Every row gives one point. Examples show where two turns around zero, p and q, send a point. Write where each new point lands after one turn and then the other. Backwards means that the second turn is done in reverse. Each puzzle has new turns, and all numbers are rounded.
In the rows, 128 means zero.

Turn p:
[107 172] => [123 177]
[120 114] => [116 118]
[157  99] => [145  91]
Turn q:
[141 132] => [138 118]
[120 100] => [100 122]
[143 169] => [171 134]
[ 82 145] => [121 177]
[155  94] => [111  88]
Where do these land?
q, then p: [138 158] => [159 123]
q, then p backwards: [ 94 123] => [ 99 147]
p, then q: [147 154] => [157 113]
p, then q: [132  77] => [ 78 116]

Turn p:
[123 165 133] => [141 162 118]
[112 125 146] => [118 139 147]
[125 108 105] => [110 106 115]
[168 170 150] => [186 149 126]
[112  71 105] => [ 84  83 132]
Turn q:
[ 91 126 120] => [ 91 130 136]
[118 100 124] => [110 113 109]
[135 110 161] => [140  92 130]
[137 106 133] => [132 111 111]
[159 198 102] => [167 194 154]
Where do these land?
p, then q backwards: [137 164 114] => [158 124 102]
q, then p: [147 135 147] => [148 111 136]
p, then q: [128  44 119] => [ 83  61 103]
q, then p: [114 151 137] => [135 143 151]
q, then p: [115 146 123] => [131 148 138]

Turn p:
[151 163 102 108 155 124] => [108 170 147 126 127  95]
[ 94 156 183 143  68 143] => [137  89 175 115 118 199]
[110 155 150  80 149 112] => [ 90 108 170 133 141 102]
[ 98  87 114  96 121 110] => [125  83 105 102 137  98]
[114 169 133 123 120 144] => [106 139 159 113 125 149]
[141  83 100 137 169  90] => [132 127  77 155 114  77]
[148 111 102 173 151 152] => [134 169  80 144 125 142]
[159 117 145 139 128 157] => [151 146 124 146 155 147]
[137 110 121 154  92 122] => [167 123 113 117 110 143]
Turn q:
[123  92 148  84 127 120] => [160  89 146 102 122 140]
[168  92  84 152 127 152] => [172 166  99 129 168 114]
[141 141 101 121  87 149] => [147 162 109 122  96 111]
[134 131  83 120  96 104] => [142 143 129 120 114  73]
[134 160 175 104 117  85] => [114 109 187 148  91 135]
[135 149 155 168 202 129] => [ 77 135 145 150 184 169]
[100 136 111 105 121 129] => [117 119 120  99 109 113]
[104 125 147 120 145 172] => [117 118 102 107 125 171]
[112 125 148 178 131 112] => [106 108 114 174 144 126]
Where do these land?
q, then p backwards: [158 103 111 135 117 102] => [171 115 137 108 126 115]
q, then p backwards: [103 205 111  98 151 137] => [ 85 193  84 121 143 137]
p, then q backwards: [ 98 135  79 159 126  98] => [ 90 158 117 106  88 154]
p, then q: [146 120 159 115  99 166] => [132 145 139 118 158 177]
q, then p: [ 94 144 134  86 139 140] => [127  95 136  92 161 125]
p, then q backwards: [159 103 168 134 113 139] => [160  86 150 143 129 126]
p, then q: [122  97 128 172 124  79] => [173 146 103 154 125  86]
q, then p backwards: [144 118 133 126 155 163] => [131 125 128 139 112 172]
